Each wall is flat, endless, passes through zero and stands at right angles to its row. A trip goes straight from one point to another. List the walls that it crosses, first one first.

Walls:
(1): 239 -25 21
(2): -296 141 -145
(3): 131 -26 224
(4): 17 105 376
(5): -10 56 -288
Trips:
62 -107 -69 to 77 89 250 -> 3, 5, 4
-15 185 15 to 15 111 -158 -> 4
80 -232 20 to 174 -41 -21 -> 5
89 -68 50 to -51 -93 174 -> 1
141 -184 -96 to -283 11 75 -> 3, 1, 2, 5, 4
-209 327 -220 to -189 274 -88 -> none
260 -152 -74 to 197 -42 -184 -> 3
-266 99 209 to -33 93 -184 -> 3, 5, 4
343 17 -189 to 7 100 -220 -> 3, 2, 1

Walls:
(1): -163 -139 116 98 154 -58 -95 153 -120 -49 -25 -181
(2): -183 8 -52 89 35 -90 141 237 39 39 25 11
(3): -136 -198 -248 -6 161 -26 -18 -73 33 -89 -176 -40
(4): 209 -167 190 135 -161 15 -85 261 33 114 -96 88
(5): -106 -193 160 -78 25 110 -224 -90 153 224 -163 33
(6): -88 8 228 -221 141 261 256 29 373 121 137 204
(7): 20 180 274 318 -54 -336 33 146 -50 211 84 28
(8): 528 3 -51 54 -241 57 -131 52 -105 184 -250 138
Trips:
-372 -250 -42 -55 167 -8 64 -170 -250 59 -120 148 to 157 135 372 190 -25 157 95 -190 -28 -45 258 -208 -> 6, 2, 7, 3, 5, 4
-28 -36 113 -29 -54 25 -266 -181 -155 -1 -59 400 to -207 -131 -55 -107 23 -63 -29 189 250 -249 -3 -21 -> 3, 6, 8, 1, 2, 4
185 24 -74 145 54 96 212 272 97 -153 129 -21 to 161 11 -19 244 -51 56 -177 -27 53 -76 186 29 -> 6, 2
33 371 -29 -123 43 39 154 -325 27 79 54 17 to 15 -82 -232 -107 189 -66 51 48 191 227 -350 -146 -> 3, 5, 8, 2, 1

Walls:
(1): -16 213 -31 97 182 171 62 -64 34 -91 103 -94 -87 -165 -85 -83 -123 -55
 -118 102 -407 93 -96 206 -113 -96 -212 223 255 178 33 -114 -164 54 -164
 120 -282 -105 -230 -165 -234 -140 -41 64 50 -158 -33 38
(2): 55 -52 -142 -20 47 -113 48 -98 -23 -139 54 -41 17 246 -34 -75 -174 0
 -218 -194 99 -217 -107 -97 40 238 -172 86 -8 24 75 -184 -232 29 114
 -124 100 285 -83 -55 215 233 -253 -28 -146 -224 -200 -277
(3): 242 -27 -26 -213 -132 16 -51 121 -38 44 41 -186 -36 84 59 136 -127 121
 -157 -16 35 98 -241 5 218 46 -41 -74 107 87 188 -54 -188 -39 17 -230
 -123 171 -111 59 -141 96 133 106 219 151 -181 -364
(4): 347 110 -100 264 -88 171 20 418 -421 -9 -220 -46 -371 -55 81 39 -135 -67
 -65 113 -63 -61 92 2 229 23 197 88 130 105 188 46 29 174 41 -210 94 59
 266 -96 283 72 51 50 -31 -52 -118 -110
Trips:
50 72 -172 -322 -74 89 78 -68 130 33 113 42 -56 -250 -202 -97 -10 -7
 -145 203 259 204 -82 116 -243 -233 94 -164 140 -20 30 127 -26 221 318
 25 -267 -160 0 71 91 263 30 -9 124 212 99 -163 to -104 82 -130 -320 -263 -418 -409 -50 11 -170 -177 199 167 -51 -273 -27
 145 78 -265 383 -203 -108 -45 367 7 24 328 -218 183 -121 -59 52 97 -439
 2 52 -110 -37 -21 -69 61 -14 30 -138 -241 -15 -267 -78 -> 1
115 -134 -138 139 -73 -44 50 -128 106 192 229 78 -343 111 32 -10 39 -226
 2 -34 173 -98 114 -18 82 96 121 302 -166 -139 -24 87 149 -95 82 -3 -57
 -290 -348 7 88 23 -40 169 117 167 -82 116 to -205 150 109 62 106 235 -241 -56 -83 -54 -96 -90 -136 -15 -145 -42 -42
 -83 -146 22 293 125 65 -76 176 -182 109 -20 -87 -6 105 -37 75 120 -101
 -114 -357 74 -226 -20 80 151 6 -282 226 -365 -93 77 -> 4, 1, 2, 3
-102 99 73 94 -491 -9 -33 -159 121 111 -191 175 -61 102 -78 43 106 -161
 36 -260 -192 -177 -40 17 78 -2 -24 -103 10 -329 -81 -14 222 45 -268 330
 -70 22 30 115 -129 104 -52 -94 -133 -126 214 333 to -3 381 -19 -17 152 180 -158 -9 272 -82 24 87 80 -157 136 72 -325 -52
 -104 193 53 -63 123 3 194 -41 8 -159 -241 36 -52 -186 225 -198 -107 14
 -206 59 295 -24 -21 -86 144 22 -41 -323 62 123 -> 1, 4
255 82 160 61 -39 -148 -230 170 88 -26 17 -5 70 -207 -293 -21 112 -24
 -215 86 -23 -31 189 -75 -126 284 17 111 -193 137 -166 -32 12 17 269 -93
 54 84 36 -38 28 -74 -9 156 -277 -266 -125 140 to -11 -52 59 68 274 -156 108 131 -191 -32 6 239 -56 368 -18 -56 100 96 162
 -41 89 117 97 -96 238 -99 142 -239 161 46 96 -442 40 -213 -217 -41 26
 -330 -108 -180 -262 -18 589 -88 182 2 23 -154 -> 2, 3
118 -80 -34 103 279 99 4 254 -108 -161 -80 -125 60 193 -340 -243 307
 -332 35 135 34 -126 94 115 -122 88 185 -269 -86 32 -71 127 43 -123 -115
 -32 3 -259 46 75 27 85 77 -117 -301 -23 -69 -121 to 1 -56 215 -42 180 -18 28 70 -92 31 104 -383 -160 -121 -231 -517 179 80
 124 79 -66 70 -165 23 -194 -270 -63 185 59 -233 202 272 -357 -221 -116
 -85 222 80 -241 89 -211 -68 14 -182 -284 -108 146 136 -> 1, 4

Walls:
(1): 54 -180 -235 -22 -467 -187 -60 14 146 75 215 -171 -79 -7 62 -91 -115
 -196 19 -290 168 154 51 -141 -291 32 35 101 -444 -9 -205 -120 345 131
 90 112 -148 180 -381 62 -180 9 -139 -89 -61 -41 171 -154
(2): 199 -70 221 -47 -141 213 -39 -176 -136 -10 66 -41 -147 -63 -55 -248 -149
 98 -92 -120 74 -237 163 199 5 -167 -262 -65 54 -95 228 -273 125 -35
 -256 43 -65 234 -191 -66 -149 -79 -66 -183 -206 210 61 -3
(3): 13 182 -166 -5 -2 -215 233 -118 75 -53 11 -35 186 -88 -238 53 227 -14
 -209 -49 -197 24 111 59 45 4 198 39 279 -105 14 -110 -117 81 126 -76
 -76 69 -158 6 20 -111 93 -167 32 -32 -34 -245
(4): -155 -95 74 -151 46 171 -138 215 -68 127 -11 69 -72 -53 -161 182 -160
 -113 129 30 -207 -62 -596 -33 -184 423 70 -17 -47 86 -110 85 -353 193
 10 278 -127 27 35 18 11 -80 -94 93 -54 52 100 247
(5): 20 137 -138 105 208 -57 -92 -168 268 -125 254 -18 -26 -85 108 200 -140
 -112 0 -158 -21 -141 -62 -46 75 67 267 -70 -62 -238 -13 -20 -21 -80
 -294 -57 -23 -144 171 229 -281 -131 122 -152 221 -104 117 -17
(6): 55 91 19 17 -12 -46 205 12 241 116 196 -87 -117 114 -105 -204 120 -143
 -11 -8 59 74 134 -12 -20 -187 -69 -224 31 -75 124 10 233 -55 78 118 6
 -9 1 196 230 135 155 -7 108 -67 168 43
(7): -332 -176 198 -218 217 -123 -39 -251 -73 277 -95 245 107 -253 -119 -258
 74 -37 -361 -69 37 42 -157 13 -89 -112 -73 -110 149 27 90 -26 -167 -45
 43 -183 -18 -101 -41 70 98 141 143 177 -248 238 -186 -190
(8): 40 -39 28 133 -162 -69 -276 28 -23 17 272 -106 -123 -46 -13 139 67 -24
 126 -6 144 300 237 -186 14 -145 -194 -147 -173 126 83 132 97 191 63 94
 98 166 -307 115 -65 -169 268 175 66 31 -136 97
(9): 318 -210 -146 -13 -35 -205 -61 603 63 105 220 203 216 2 -68 -156 -104
 290 -1 -61 90 372 -186 -81 -257 138 31 94 10 50 -188 -87 -227 -83 86
 -108 -54 -13 -202 170 -323 33 212 -206 16 9 -298 179
(10): -40 -264 70 -54 0 -96 -24 25 252 80 -40 18 -52 -199 -51 -6 -61 -104 -296
 -344 -44 -305 -57 63 -41 -4 76 -55 -69 214 -339 208 -165 -90 156 -169
 -122 -129 -51 -52 -1 149 102 0 -141 -78 -157 -320
(11): 16 172 -218 426 -115 80 -4 -183 66 -25 92 -214 110 111 -129 75 -55 3 95
 263 -167 -116 228 -51 -228 155 -226 244 -123 58 -84 175 -209 -2 -205
 -11 306 -76 -53 311 103 108 81 -139 -25 158 -18 277
Trips:
-62 -350 -73 -111 -80 -48 7 -331 -37 219 -268 12 24 98 -185 104 278 106
 172 -137 -22 270 -364 202 -100 242 169 73 6 -337 38 267 -87 113 -58 -93
 148 -32 35 16 111 211 50 -103 -160 -104 132 -136 to -179 -83 -61 -20 -130 -369 66 -171 4 -13 -74 271 -103 -67 -74 -180 50
 158 -187 310 86 345 -1 -6 145 159 -220 424 129 -53 -135 113 -119 23
 -215 3 -3 132 -174 -129 -219 -268 -356 -198 -191 289 -82 -288 -> 9, 11, 10, 2, 4
50 7 -155 -112 248 194 -12 2 -275 -18 -89 53 233 -95 -144 -252 301 -121
 269 -63 -113 -231 251 139 139 -200 90 -79 224 4 116 -4 4 85 145 -22 33
 -124 20 61 -76 -21 100 -152 80 72 -140 -68 to -16 67 250 -28 130 -220 66 154 98 -16 42 22 26 -104 190 269 71 -89 41
 130 16 338 45 235 5 -222 -132 239 45 161 -65 -94 -197 -42 177 222 354
 -4 131 -142 -90 -96 112 265 41 -51 80 120 -> 2, 8, 9, 6, 7, 3, 4
-41 -172 96 138 -96 45 -56 -42 -370 -171 -21 -32 204 -38 -141 60 102 154
 -359 2 129 -253 -89 -128 -16 -210 184 47 -142 20 5 -84 -27 -90 -87 -239
 45 134 17 -35 112 88 -177 -3 50 14 -191 5 to -200 -187 92 95 169 -35 -337 -32 206 -87 -191 130 114 88 167 350 -206 11
 -125 -404 -18 -247 -45 108 -260 -602 160 81 -110 73 -114 37 53 -225 -55
 232 80 83 -288 30 -79 -29 -53 22 -178 -195 143 36 -> 3, 1, 5, 8
41 317 106 -46 194 109 118 40 -1 141 74 221 37 -114 204 121 -35 -9 -3
 -148 -4 -314 -4 -81 -114 -53 93 150 75 -284 244 -100 -70 313 90 -228
 -19 129 -39 -112 -160 -104 265 45 24 213 -164 124 to 57 4 119 127 -148 67 118 343 -22 -18 164 -246 62 194 -222 16 484 -122 96
 -41 -40 -2 -171 35 187 -71 -89 -41 -152 163 -346 -334 -39 223 -103 109
 304 141 -284 90 50 -124 22 -7 -192 -35 -65 -22 -> 8, 7, 11, 5, 1, 6
-290 -233 -34 -259 3 -20 41 21 134 -114 -16 152 0 -78 -45 68 -147 -209
 -43 -73 325 -61 -320 27 25 104 61 -30 -314 54 -187 -96 82 37 -223 24
 143 250 238 60 106 -193 -175 2 -140 152 -89 -20 to 7 -171 -334 102 -187 -276 -62 -44 -59 100 -18 47 37 108 199 -151 -257
 -306 -162 -179 44 58 -138 319 316 96 66 167 21 248 245 219 95 -69 65 64
 -162 210 -279 78 -5 1 254 -202 -179 231 204 182 -> 2, 9, 8, 5, 6, 3, 11

Walls:
(1): 87 259 -56 -154 -92 -7 45 11 123 103 -39 -182 38 -14 -213 -101 -29 43 1
 190 149 -339 -202 -47 -298 -323 46 -214 -125 -122 212 87 82 -204 -158
 -15 33 -69 5 223 183 201 339 -279 161 138 -44 -137
(2): -329 -404 49 -187 -145 -338 201 191 -9 96 -306 -1 -11 -33 0 -265 8 3 144
 224 151 97 -118 -392 -174 149 199 -46 25 -317 -34 -96 -106 -35 -224 -24
 -383 -57 -20 141 -346 66 -69 -153 -78 262 -143 -257
(3): -287 -115 115 345 127 -38 57 0 203 0 -94 -271 -187 74 -63 225 -38 -113
 163 48 -9 -11 -229 -151 -257 142 63 74 25 -192 -47 -27 38 117 -73 -148
 -190 -76 97 -55 -48 51 -193 -24 -158 15 179 -102
(4): -138 185 262 93 -84 101 -18 20 -300 32 -81 -195 -131 7 -95 -72 4 334 11
 157 104 58 9 3 -98 191 -184 193 -12 -45 -53 -150 -47 -183 109 287 124
 19 33 -2 25 -35 -152 -104 -274 -409 134 -116
(5): 61 -48 232 -67 337 -165 -36 93 191 74 -108 251 143 -122 323 -167 290 145
 -92 77 151 210 -133 -64 176 -236 99 110 102 -28 -211 -292 25 -86 214 18
 16 72 79 63 163 -203 92 111 188 62 -225 39
(6): 222 -153 52 25 105 48 164 84 216 172 28 260 131 -60 160 -172 216 146 143
 -61 -59 -219 -136 -93 -264 205 156 -75 -87 27 99 -255 471 205 -179 100
 -78 -24 67 22 -239 105 -17 -62 -32 125 165 -120
(7): 394 -71 108 30 62 56 6 209 -171 307 100 -54 79 -389 88 -35 -41 -108 186
 221 122 277 -78 289 36 -95 175 140 115 7 -181 220 -68 121 -192 -165
 -145 -19 -19 -88 -26 -266 -298 74 -53 116 -204 -48
(8): 34 283 57 -229 140 -127 -371 103 230 69 -158 -236 -71 -89 -76 -95 -100
 156 48 57 348 -37 30 -62 -44 93 -18 -71 139 -6 -112 124 -167 -35 107
 172 -256 -194 71 60 -197 293 -264 -107 -93 -129 -232 -90
(9): -28 -42 -70 153 106 113 238 -190 46 -119 31 -139 -152 72 280 105 197 98
 145 -92 137 26 -161 195 186 59 -51 -16 36 -78 35 -37 -81 -226 -36 -353
 24 65 -419 -58 86 8 39 -96 -120 75 132 -59
(10): -24 139 105 -4 -8 13 -264 84 179 104 296 -144 35 252 -181 213 -121 204
 86 102 50 -282 -16 91 -45 293 -16 -30 -107 -178 -29 -341 100 -24 -113
 -177 -9 -32 91 -38 -50 -12 -16 84 -12 -81 -1 -82
(11): 7 -145 -37 -18 -8 -334 0 70 134 384 -130 185 -91 45 -107 -5 40 166 88
 -41 -175 -25 -13 -118 320 -21 12 155 3 2 -80 78 -78 -33 -94 29 44 122
 87 -151 -91 -352 260 154 10 -61 -430 166
Trips:
-66 -30 -144 162 -277 -282 166 174 122 99 126 234 -31 142 253 -141 296
 20 -136 -16 99 -65 56 -19 118 168 -109 197 -491 39 111 -310 80 98 238
 -174 -251 -41 -28 -149 -32 -211 -235 -106 13 302 52 -199 to -113 203 158 200 145 -190 -24 29 42 2 -25 -11 -77 115 -103 -164 -50 -115
 36 -273 49 -376 -357 -50 89 -66 -50 -85 -83 133 -144 -282 -248 223 -59
 -30 -169 -135 100 -341 170 3 194 45 94 248 -59 -180 -> 1, 8
-219 99 -293 271 91 -9 -153 -45 -297 -45 181 -247 127 185 49 -68 -107
 114 -93 40 -53 -201 75 502 64 -207 181 -29 -235 -181 -173 -99 -85 -128
 -48 -91 140 138 118 36 -5 17 -59 -92 357 -47 42 -117 to -254 193 -11 -173 10 287 98 171 -115 28 -129 -239 222 19 -53 -17 -36 49
 1 155 24 -116 194 145 56 282 -194 -158 217 -165 -207 158 -133 153 66
 113 111 -95 118 181 11 37 -315 136 -73 -35 -55 19 -> 8, 7, 9, 1, 3, 2
-202 -218 -58 156 -47 -57 -137 128 106 -93 121 78 -122 -12 60 -264 163
 92 126 27 321 15 51 179 220 129 130 -149 26 -213 -220 162 484 50 17 136
 -238 59 50 -375 -71 22 149 172 -122 49 96 -36 to -14 -134 -77 228 25 190 106 42 -133 153 -197 -143 80 -128 11 87 -178 139
 135 -64 149 -203 -62 -122 300 262 -139 52 212 125 -24 -128 99 50 69 315
 -140 44 140 132 -241 173 -106 358 128 -163 -226 -132 -> 4, 9, 5
